Each row is a point. The points of each table are mixes of a few directions, plus a little noise. Count the directions of each table, and those that both share. Where both have some left over, give the other angles between the two spaces (their principal angles), to ten degrees, smallest first.

First (5 x 3):
[[ 26 -41   3]
 [  6 -10   0]
 [-57  79  -3]
 [-21  33  -1]
 [ 42 -62   2]]
Second, 7 rows:
[[-62   8  30]
 [-64   7  -4]
 [ 60  -5  -1]
 [-20   4  24]
 [  2   0 -22]
 [ -8  -2 -48]
 [ 95  -5  29]]
Directions: first 1, second 2, shared 0; angles 50

First, 8 rows:
[[ 18   7 -13  10]
 [ 31 -19  -5   9]
 [ 28 -35 -10 -15]
 [-46  51  44  54]
 [-18  -5   7 -13]
 [-36  80 -55 -33]
 [  6 -34   0 -25]
 [ 16 -45  31  14]]
Second:
[[ -4  45  -5  12]
 [  5 -50   8 -49]
 [ 27  13  -7  95]
 [-19  13   3 -69]
 [ 22 -41   0  29]
 [-31  -6  10  10]
 [  0  27  -5 -26]]
Directions: first 3, second 3, shared 2; angles 40

First:
[[-11  -4 -36  36  -7  25]
 [ 47  11  12 -64  60 -44]
 [ -7   0  30 -11 -15  -8]
 [-19  -3  34  -1 -32  -1]
 [ -6  -5 -95  70  12  50]
 [-16  -2  30  -1 -28  -2]
 [ 11   5  24 -27  10 -19]]
Second, 9 rows:
[[-16  -4  64 -13  -7   7]
 [  4  -2 -76  -1   7 -51]
 [-39 -22   4  16  17  -6]
 [-22 -12  -3 -15   0 -50]
 [-50 -27  24  12  17 -11]
 [ 64  37  10 -25 -29  26]
 [-28 -18   2  53  30  72]
 [ 18   8 -32   4   0   3]
 [ 69  40   8 -34 -34  11]]
Directions: first 2, second 3, shared 1; angles 60

First, 7 rows:
[[ -2   1  -3   0   3  -2   1  -4]
 [ -6   8  -9   0   9 -10   0 -18]
 [ 28 -48  55  -2 -45  51   0  95]
 [ -6  10 -12   0  10 -11   0 -19]
 [ -4   9  -9  -1   7  -9   0 -15]
 [ -3   5  -7  -1   5  -6  -1 -11]
 [ -9  14 -15   0  12 -14  -1 -26]]
Second, 8 rows:
[[  2 -20  13   1 -15  11  -8  15]
 [  1 -19  44  -9  48  18 -12  85]
 [ 12  22 -23 -12  48 -13  34   8]
 [-14  13 -14   6  -6 -16 -10 -45]
 [ -2  14   9   5  -5   2   1   7]
 [ -7  -1   4   9 -29   0 -16 -22]
 [  5   8  -8   5 -34   1   9 -23]
 [  4 -17 -21  -5  -7  -6   2 -25]]
Directions: first 1, second 4, shared 1

First, 7 rows:
[[  4 -14   8  11  16   6   9  20  -1]
 [ -5  10  -6  -8  -9  -4  -7 -14   0]
 [ 19 -67  42  49  75  28  34  95   1]
 [-16  65 -40 -47 -69 -28 -33 -92   1]
 [ -3  13  -6  -7 -12  -5  -3 -16  -1]
 [-14  43 -26 -27 -43 -17 -20 -58  -1]
 [ 13 -45  27  32  49  20  22  64  -2]]
Second, 7 rows:
[[  6 -65  32  22  42  24  44  85  -6]
 [ -8 -15   2 -13 -11   4  21  16  -6]
 [-33 -50   1 -54 -52  13  74  49 -21]
 [ 22  52  -9  33  26 -16 -63 -56  16]
 [ -6 -25   7  -7  -3   8  26  29  -6]
 [ 14  57 -16  17   6 -19 -59 -66  13]
 [  6  47 -17   3  -8 -16 -42 -57   9]]
Directions: first 1, second 2, shared 1

First (9 x 11):
[[ 11   4 -62  32  21 -21  -5  -4  28  10 -47]
 [-76 -13  -9  25 -76  -2  10   1 -49 -81  27]
 [-27 -27  95 -27  27   8  -2 -48 -44 -44 -43]
 [ 26  33 -29  17  -8   1   7  60  59  68  51]
 [ 23  36   8  26  24  -7   5  55  81  83  17]
 [ 19  16  19   4  20   0   3  28  42  49   9]
 [  5 -31 -58 -16  -7  -1 -13 -59 -63 -64 -34]
 [ 13   2 -37   0  -5  -1  -3   0   1   2   5]
 [  6 -21  72 -60   9  23  -2 -34 -53 -26  16]]
Second (10 x 11):
[[-72 -17  20 -37  14 -42  10   0   1  30  68]
 [ 66  -3 -27  -5 -29  19  16  41   9 -39 -74]
 [-17   9  19  53  49 -23 -46 -42 -24  -4  25]
 [ 59 -11 -27 -15 -33  10  22  46  14 -39 -69]
 [-38 -25  15  52  36 -33 -52 -83  32   6  29]
 [ 16  64   9  -1  -3  66  16  10 -46  35  14]
 [ 32  61   1  -2 -13  73  19  18 -42  24  -4]
 [-17   5   7  30   3  21 -22 -66  29  29  20]
 [-19 -85 -18 -21 -15 -75  -1  -1  72 -38 -25]
 [ -8   5   1 -54  -7 -16  38  77 -37  -5  14]]
Directions: first 4, second 4, shared 0; angles 40, 70, 80, 80

First, 8 rows:
[[ 16  16   1 -14  -4  13 -14  -1 -12   6   0  -9]
 [-21 -12 -11  15   6  -5  28   1  11  -7 -16   2]
 [ -9   8 -13  43   9 -28  -7  -3  12  -6   7 -24]
 [ 15  -4  -9 -11  -5  11   4   0  -4 -12 -19   1]
 [  9 -28  21 -35 -10   8  -1   3  -2  -2   9  41]
 [-30  11  15 -17   5  18  17   3  -4  27   7   7]
 [ 42  12   2  10  -7 -18 -53  -4  -7  -8  24 -15]
 [-22  -2  -7   9   6   1  24   1   7   1 -12  -2]]
Second:
[[  0   4  -1   4 -12   2   3   3   1  -1   3   3]
 [ -4   0  -5   2 -10  -2   0 -19   8   8  -2   3]
 [  5   7   3   5  -9   5   6  26  -7 -11   7   1]
 [  6  -8   9 -10  38   1  -5  23 -13  -9  -2  -9]
 [  2   7   0   6 -16   3   6  13  -2  -6   6   3]
 [  4   2   4   0   3   3   2  21  -7  -8   3  -1]
 [  1   0   1   0   2   0   0   2  -1  -1   0  -1]
 [-20   1 -24   9 -53 -12  -1 -95  38  38 -10  15]
 [  5   8   3   5 -11   5   6  27  -7 -11   8   1]
 [  2 -21   9 -21  68  -6 -16  -2  -9   1 -13 -14]]
Directions: first 4, second 2, shared 0; angles 80, 90

First, 9 rows:
[[  4  21  -9 -35 -60  12  31  25  -6   1   9   3   0   8]
 [-13 -23   4  32  93 -12 -35 -36   8 -15 -16  14  -2   3]
 [-13   2 -10 -13  42   2  -1 -13   1 -23  -9  30  -4  20]
 [ 16  18   2 -21 -95   9  30  35  -7  22  18 -24   4 -11]
 [  4   4   1  -4 -24   2   7   9  -2   6   4  -7   1  -4]
 [-10  -6  -4   4  52  -3 -12 -18   3 -17 -10  20  -3  11]
 [-15 -20   0  25  95 -10 -32 -35   7 -20 -17  21  -3   8]
 [ 13 -10  15  28 -22  -7 -10   4   2  25   7 -33   5 -25]
 [ 14  14   2 -15 -80   7  24  29  -5  20  15 -22   3 -10]]
Second (8 x 14):
[[-23   0 -17 -19  81   3  -5 -26   2 -42 -17  53  -7  33]
 [  7 -11  11  23  -5  -6 -12  -1   3  16   3 -24   3 -17]
 [ 15 -36  29  74  29 -21 -45 -19   9  35   0 -51   6 -43]
 [ 14  -4  13  16 -42  -4   1  13   1  26   8 -33   4 -21]
 [-13   3 -10 -11  36   1  -2 -11   0 -21  -6  26  -4  17]
 [ -4  -1  -2  -2   9   0  -1  -3   1  -5  -1   6  -1   5]
 [-11  32 -26 -64 -32  18  41  19  -8 -28   1  41  -5  35]
 [ 14  13   1 -16 -76   8  24  28  -5  18  15 -20   3  -9]]
Directions: first 2, second 2, shared 2

First (9 x 18):
[[  3   8   1  11  -4 -11  -5   3  -7   2   0   7  13  -3   9  -2 -10  -2]
 [-14 -51  -6 -76  32  71  32 -22  48 -15  -2 -46 -89  18 -59  13  63  10]
 [ 15  53   7  78 -32 -74 -33  22 -50  15   3  46  90 -18  60 -14 -65 -11]
 [  7  23   3  34 -14 -32 -14  10 -22   7   1  20  39  -8  26  -6 -28  -5]
 [  5  14   2  21  -8 -20  -9   7 -13   4   1  12  25  -4  17  -4 -17  -3]
 [ -7 -25  -3 -37  15  35  15 -11  23  -7  -1 -22 -43   9 -29   6  30   5]
 [  2   8   1  11  -5 -11  -5   3  -7   2   0   7  14  -3   9  -2 -10  -1]
 [-12 -42  -6 -62  26  59  26 -18  39 -12  -2 -38 -73  14 -49  11  52   9]
 [  4  14   2  20  -8 -20  -9   6 -13   4   1  12  24  -5  16  -4 -17  -3]]
Second (11 x 18):
[[-78 -35  14   5 -47  -1 -29 -55 -23  24  67  39  12 -32  16  47  -2  23]
 [-55 -28   6   5 -28 -10 -59 -36 -17  44  56  23  -4 -32   9  25  -1  13]
 [-21   7   4   3 -26  13  21 -30 -23  -4  26  22   0 -14  24  40  14  22]
 [-62 -21   8   6 -29  -7  10 -40  -3 -15  13  -1  22  23   8   5 -21 -12]
 [ 35 -21   6 -10  27   3  25  46  36 -27 -23   9  24  -9 -34 -23 -15   5]
 [ 95  43 -11  -8  45  17  57  60  15 -36 -61 -21 -11  17  -9 -23  19  -3]
 [-19  35 -19  12  -2 -18 -28 -29 -19  14 -30 -61 -28  66  24 -33  -4 -49]
 [-33   8  -5   6 -17  -9 -26 -32 -18  17  11 -14 -12  17  18   3  -1 -14]
 [ 45 -24   4 -11  38  -4  -5  57  41  -8 -21   6  15 -18 -44 -35 -15   2]
 [ 76  37 -13  -6  38   6  -2  45   5   8 -34 -17 -27  -4  -5 -19  22  -2]
 [ 15  -2   5  -4   0  12  33  11   5 -20  -1  17  11 -13  -4  12   6  17]]
Directions: first 1, second 4, shared 0; angles 80

First:
[[  0  25   4 -11  14 -14 -11  -1  -2  31 -29  21  18   0   3  -8  29 -20
    3 -22]
 [  5  41  10  -5  10 -22 -16  -1  15  26 -50  34  30 -12  -9  -5  20 -12
    4 -20]
 [ -4  20   2 -14  13 -11 -12  -2  -9  35 -22  17  16   4   6  -8  34 -22
    2 -23]
 [ -1 -43  -9  14 -17  24  19   3  -6 -41  51 -35 -33   6   3  10 -37  26
   -5  30]
 [-11 -81 -20  15 -22  43  30   1 -26 -56  95 -68 -58  21  15  12 -47  29
   -7  43]
 [ 12  62  17  -2   8 -31 -19   2  32  25 -72  51  42 -22 -21  -6  16  -9
    4 -23]
 [  6  19   8   5  -2  -8  -4   1  18  -4 -21  15  11 -11 -10   1  -6   6
    1  -2]
 [  3  33   6  -7  13 -16 -12   0   6  27 -39  28  24  -7  -3  -6  24 -15
    4 -20]
 [  4  22   7  -1   2 -11  -7   1  12   6 -26  19  14 -10  -9  -2   4  -1
    2  -6]
 [-11 -45 -14   0  -5  22  13  -2 -27 -12  51 -38 -30  21  17   4  -6   3
   -3  12]
 [ -7 -52 -11  11 -15  27  18   2 -14 -38  61 -44 -36  11   7  10 -33  20
   -5  30]]
Second:
[[ -7  10 -21 -10  18  11 -24 -22   6  50 -27  21  14   9  14  34  30 -15
   -2 -49]
 [  0 -16  27 -14   5  12  18  16 -32 -34  51 -34  -1  11  -1 -57  25 -34
  -19  35]
 [ -4  -6 -20  27 -25 -24  -8  11  22   6 -24  -4  -7  -8 -15  45 -33  31
   25 -11]
 [  5  12  22  -9   9  19  -7   2   7 -20  14 -16  38   2 -15 -29  46 -52
  -33   0]
 [  1  -8 -10 -21  24  44   6 -34 -11  10  18  19 -18   9  37   4   0   6
  -18  -4]
 [ 11  30   1   9  -5 -32   6  -2  19   8 -51  50 -15 -29   0  11 -53  55
   29   8]
 [  9 -14   7 -25  28  67  18 -38  -8 -29  43   9 -15   5  36 -19  -4   3
  -36  19]
 [-13 -28 -18   7 -12 -38  13  19 -39  25   7 -12 -46  10  15   6 -28  33
   44  10]
 [ -7 -11 -23  11  -4  33 -26 -17  37   7  -3 -17  28   7 -13  54  21 -24
  -25 -41]
 [ 11  36  25  15 -16 -43  -2  27  22 -18 -36  11  24 -24 -38 -20 -10   4
   11  14]
 [ -7  -8  11  11 -19 -47   6  39 -25  -4   5 -30  -3   4 -22 -25   5 -11
   25  17]]
Directions: first 2, second 5, shared 2

First (11 x 24):
[[ -5 -31 -31 -33  -1 -52  10 -15  -9   5   6   5  -5 -47 -22 -14 -36  14
   13  17 -21 -27 -43   4]
 [  5  32  33  35   0  56 -11  16   9  -6  -6  -6   5  50  22  14  38 -14
  -13 -18  24  29  45  -4]
 [  2  12  12  13   0  21  -4   6   4  -2  -2  -2   2  18   8   6  14  -6
   -5  -7   8  11  18  -2]
 [  3  21  20  22   0  36  -7  11   6  -4  -3  -4   3  31  14   9  24  -9
   -8 -11  15  18  28  -3]
 [ -3 -22 -23 -24  -1 -38   7 -11  -6   5   4   4  -3 -34 -15  -9 -26   9
    9  12 -16 -20 -31   3]
 [  4  28  29  30   0  48  -9  14   8  -5  -5  -5   5  43  20  12  32 -13
  -12 -16  20  25  40  -4]
 [ -7 -38 -38 -41   0 -65  12 -19 -10   7   7   7  -7 -58 -26 -16 -43  16
   15  21 -26 -34 -52   5]
 [ -3 -25 -25 -26   0 -43   8 -12  -7   4   5   4  -4 -38 -17 -11 -29  11
   10  14 -18 -23 -35   4]
 [ -5 -33 -33 -35   0 -56  10 -17  -9   6   5   6  -5 -50 -23 -14 -38  14
   13  18 -23 -29 -46   4]
 [  0  -1  -1  -1   0  -1   1  -1  -1   0   0   1   0  -2  -1   0  -1   1
    1   1  -2  -1  -2   0]
 [  8  55  56  60  -1  95 -18  28  15 -10 -10 -11  10  85  39  24  64 -24
  -23 -32  39  50  78  -7]]
Second, 10 rows:
[[ 19  30  30  23  43  54   8  65  -5 -26   6  -7  25  -5  -9  21  37 -34
  -40 -16  20  29  43  31]
 [  3  10  -7  -4 -33  -3 -33 -52   8  25 -18 -32   3  35   1  -4  13  -8
   10  -6  11   9 -19 -27]
 [ 10  -1 -17 -19   6 -19   0  -9  -4   3  -3 -17  11 -29 -27   1  -4 -18
   -9   7  -3  -9 -31   5]
 [-34 -39   4   3 -17 -21   6  -2   2   1  15  43 -31  21  32 -18 -35  58
   37  -1 -22 -10  24  -5]
 [  2  -2 -14 -20 -28 -13 -46 -47  -1  31 -17 -57  19  14 -16 -11   9 -12
    5 -12   8  14 -28 -10]
 [ 29  30   9   8  47  28  24  53  -7 -27   3  -1  23 -39 -23  23  26 -43
  -42   5  11   4   6  23]
 [ 14  15  12   8  33  21  17  43  -4 -20   6   6  10 -22 -10  13  13 -20
  -25   0   7   5  15  21]
 [ -4  16   1  17 -15   7  24 -18  13  -7   1  41 -28  21  27   4  -5   8
   13  16   0 -21   0 -30]
 [-25 -40 -23 -13  -7 -54  45 -10   1  -8  18  73 -47 -29  18 -14 -60  53
   37  30 -35 -47 -19 -12]
 [-14 -18   5  -6 -23  -2 -48 -24  -2  28  -6 -44  13  36   2 -14   7  12
   11 -25   5  28  12   1]]
Directions: first 1, second 4, shared 1

First, 8 rows:
[[-29 -18 -65  17   4 -18  42 -20  -5  10   6  14  13 -16  71 -71   7 -17
  -27 -15  11  25 -28 -10  -2  -5  16  -7  -8  11  -2   3]
 [ 10   0 -35   3  -5  22 -18 -21   9   7 -27 -35  22   7  -3  -7  -3  13
   -2   9   8  26  -7  -5  15 -18   4  15  22  18 -13 -13]
 [-48 -52  40  11 -17 -38   0  30  -9  -9  14  73 -19  14  25   8   6   9
    1   4 -19 -45  -7  -5 -10  21  12 -31 -33 -42 -30   0]
 [ 34  -4 -24  14  -7  -5  -1 -21 -11   5 -20 -12  20  -8  -3 -30   3 -12
    9   9 -11  21   0  30   5 -12  -4  17  16  36  23 -25]
 [ 40  50   1 -10  47  15   6   6 -22  19  -1 -30 -14 -18 -19  -7  -7  -5
   -6 -24  20  39  17   2   2 -21 -20  25   5  16  20   8]
 [ 28   8   0   1   7   8 -15  -4  -7   7 -17 -18   7  -1 -20   1  -5   2
    6   4  -1  15   7  10   6 -12  -9  17  12  17   6 -14]
 [ 28  36 -10 -11 -16  17   8 -20  20 -13   8 -40  14  -9 -28  10   0 -20
   12   7  -2  -1  10  17  -3   4  -6   9  15  26  43   5]
 [-66 -17  95 -26 -18  -2 -22  49  26 -28  38  49 -42  34 -26  93  -3  32
    7   9  -5 -84   9 -37 -12  38   8 -41 -34 -82 -48  37]]
Second, 8 rows:
[[ 52 -42 -26 -12   1 -39 -41  17 -26   6  32  14  15  20   9 -27  -4 -56
  -26 -23 -10  29  31  33  31  18 -13  -4 -29   8   2 -29]
 [-28  -1  18  -6   9  44 -29  18 -15   4 -34   7 -12  35   2   8  10  23
    8  -6   4 -20  10   4 -10  -3  -9 -18  29 -19 -35  21]
 [-27  20 -18 -20  -2  34   6 -38  19   2 -43 -27   4 -12  -1 -10   5  36
   24  13  12   6 -29 -18 -20  -8 -24   8  37  18 -11  13]
 [ 34  -1  -6  33  10 -55  90  21  -4 -12  40   0 -10 -34   9  -5 -37 -59
  -15  10  -6   0 -10 -24 -11 -19  37  20 -27 -12  39 -12]
 [  7 -15  -6  -8  24  16  -3  30 -29   5 -24   0  -7  31  18 -17   1 -20
   -8 -15   1   7  15   0  -8  -6 -10  -6  22 -15 -20   6]
 [-53  34 -13   1 -30  27  13 -61  46  -6 -25 -13   1 -34 -22   8 -13  56
   46  37  10 -44 -48 -23 -22   0  -8   2  20  12  -3  12]
 [  8   5  11  36 -30 -49  25  -7  21  -8  59  22  -1 -38 -17  22 -24 -19
   -1  22  -7 -36  -7   3  11   9  38   3 -51  -9  35 -20]
 [ 10   0  39 -26  16  26 -57  24  -9  15  -8  -4   9  28   1  17  64  30
  -28 -33  -4  56  34  24  28   8 -12  -9   0  15  -7   8]]
Directions: first 5, second 5, shared 0; angles 30, 50, 50, 60, 70

First:
[[ 18 -10  -3  20 -11 -19 -17  15 -10 -23 -25 -13  24  -5  15 -11 -18  14
   29  20  17 -36  17 -10  21  33 -14   9  27  16  17  10]
 [-14  42  36 -16  14  58  18  12  30 -11 -34  -2  -7  12  13  47 -15   1
    6  13 -36  10   2 -20 -17  -9  40 -35  51  33 -14  -3]
 [ -2 -25 -27  15 -14 -31  -2 -30  -9  18  47  14  -2  -5 -12 -35  26   3
   -5 -11  28   2  -4  21   0  -1 -26  37 -52 -31   3   1]
 [ 16 -16  -8 -10   6 -24 -12  19 -25  -7 -12 -21  19  -6  -3 -12 -15  -1
   -3   1   3 -12   3 -12  18   5 -27  -1  13  -4   6  -2]
 [-18   7   7  46 -30  26  -8 -14  41  14 -12  55 -55   5  15  19  22 -16
   24 -16  12  -2  -3  54 -11  19  70 -15 -36  18  -3  29]
 [ -1  -1  -3  24 -14   0  -3 -10  10  -3   2  12  -5  -1   7  -5   6   4
   17   4  13 -11   5  11   1  16   9   9  -8   6   5   9]
 [-13   9  -3 -30  17   2  26 -24  -3  15  47 -10  13   3 -19  -6  18   9
  -30  -1 -10  31  -9 -16 -18 -34 -29  20 -14 -26  -8 -21]
 [ 12  -8   3 -49  28 -15   0  29 -31   2 -16 -36  14  -2 -16   4 -22 -14
  -36 -10 -25  17  -9 -23   7 -29 -24 -25  22 -12  -9 -20]]
Second (9 x 32):
[[ 41  37  -4  -2 -40 -43 -16 -12 -32  22   6  23  33  -8 -34 -17   6 -25
   -6 -41   3  -4 -17   3   7  22 -16   0 -18 -14 -19 -14]
 [-10 -11  22   5 -32  -2  14   0  12  -6 -25   3 -46 -13   3  26  24 -12
   12 -13 -37  -4  -5   3   1   1  11  -6  -3   9  22  12]
 [ -1  23   7 -13  12   9  11 -11   7   2  -4 -21  15   3  12   6   5  12
   30  15 -29 -21   0 -22 -13   9  -2 -11   4  16   9   0]
 [  9 -11 -24  13  27   9 -22  20 -16 -16  31  15  44  12 -13 -28 -47  14
  -52  15  84  33  18   6  18 -13 -17  33  31 -22 -34 -14]
 [-14 -26  19  -6 -10   0  17  11   6 -20 -24 -24 -32 -12   9  21  11   3
    8   9 -34  -6   5 -16   6  -7 -11   2  17   8  29   8]
 [-22 -33  -8 -17  22  -6   8  -7   8  20  -6 -25 -43  -2  20   3  27  -5
   23   0 -41 -15 -12  13 -14 -12  11 -29 -46   1  26  12]
 [  9  16  13 -15 -22 -22  11 -14  -5  14 -17 -14  -8 -11  -1   9  28 -12
   31 -16 -55 -25 -15 -13  -7  14  -6 -19 -19   9  19   2]
 [-11   6 -24  34  33  48 -23   5  18  -3  36  48  21  25   1 -17 -40  14
  -39  17  95  39  17  36  -2 -11  36  20  12  -8 -47  -3]
 [ -1   0   0   1  10   9   0   7   0 -13   4  -5  15   3   1  -2 -14  11
   -8  14  15   5  10 -10   4  -3  -8  11  22   1  -4  -3]]
Directions: first 4, second 5, shared 2; angles 70, 80

First:
[[-24  -6 -22   0  -9 -28 -10 -39  11  15 -10  75   3 -35 -39  17 -44 -19
   19  35   0  17 -63 -61  12  27   9  -2  18 -18 -29  54]
 [ -9  10  -7 -10 -28  24 -27   3 -31  -8  60 -41 -22  57  39  25   6  41
   12 -24  26 -23   4  -3  26  57 -25   5  12 -27 -35  -6]
 [ 31   0  36  24  -7   6  23 -16  22 -37 -66   9  12 -64 -46  -6  21 -60
  -25  -1 -24  28  30  30 -18 -34   6  25  -9  54  16 -32]
 [  5   0  15 -13  28  10  12  16   4  -2 -14 -21  12  10  12 -18   5  -6
  -13  -5 -12   1  29  12 -13 -38 -12 -13 -21  15  37   1]
 [-24   5   7  11  45   5  22  32   3  29  20 -21  14  25  11 -15 -21  22
  -23  -9  -5 -14  24  29  -3 -26 -16 -22 -12  -7   8  10]
 [ -2  -1 -27 -40 -10   6 -30  15 -28   9  51 -33 -19  66  61   2  13  51
   29  -9  24 -25 -10 -23  11  27  -3 -15   1 -36   6   5]
 [ 15   3   6 -18 -16  18 -14  -1 -13 -22   7 -30  -9  22  23   5  21   4
    5 -14   5  -4  17  -1   3  10 -13   5  -4   5   7 -13]
 [ -9   3  -7  -7 -36   4 -26 -36 -11 -16  13  22 -12   0  -9  31 -16  -6
   17   6  12   6 -31 -43  22  54 -15  12  17 -13 -37  25]
 [  2  -7  -5   6  31 -19  21  22  15  23 -18   9  12 -15  -4 -26   2   1
   -7  10 -10   0   2  18 -20 -44  25 -12 -10   5  29  -6]
 [ 14  -6   4  45   3 -26  31   5  27   8 -43  31   9 -67 -48 -15  12 -27
  -15  11 -13  14  -2  42 -20 -33  45  17   6  24  -1 -38]]
Second:
[[ 44  11  -8  -3  20 -14 -11 -11  16  -7  31  20 -17 -17  31   7 -11 -28
  -56   7 -34  13 -57 -28 -14 -69  35  21 -24 -38 -40 -33]
 [ 17  29  23  26  10 -16   3  -1  24  -1  35  27 -14 -13  17  33   0   3
  -23  -7 -13   2 -65   0 -32 -60  31  12 -31 -28 -40 -29]
 [-56 -40  21  -6 -39  -3 -59  20  36  37   3  64  27  11 -33  -7  32 -13
   12 -17   8 -83  66  45  46  64 -21 -77  95  56  72 -10]
 [-15  -4  -2  -2  -7   9  12   2 -16  -1 -20 -21   6   9 -13  -8   3  13
   26   0  16   3  28   7   6  32 -18  -2   6  16  16  19]
 [ 34  -4 -24 -19  15   0  -6 -10  -5 -10   5  -5  -8  -8  21 -13 -15 -25
  -37  14 -20  20 -17 -30   3 -32  13  20 -13 -22 -20  -8]
 [-37 -13  15   3 -21   3 -12  11   8  16  -7  15  13  10 -23  -1  17   9
   26 -13  14 -32  39  28  16  44 -18 -33  38  31  36   7]
 [ 15   3 -16  -7  10   8  21  -6 -22 -14 -15 -36  -4   2   6 -11 -12   4
    4  11   4  30   1 -16  -7  -2  -5  24 -25 -10 -12  17]
 [  3   3  -7  -1   5   4  15  -3 -16  -8 -11 -22  -1   3   0  -4  -5   7
   11   3   6  16   5  -5  -3   8  -7  11 -12  -1  -2  14]
 [ -4  16  -1  10   5   9  36  -3 -26 -13 -20 -42  -4   5  -3   3  -6  28
   33   0  21  31   3  -1 -16  11 -12  23 -32  -2 -10  25]]
Directions: first 5, second 3, shared 0; angles 60, 70, 90
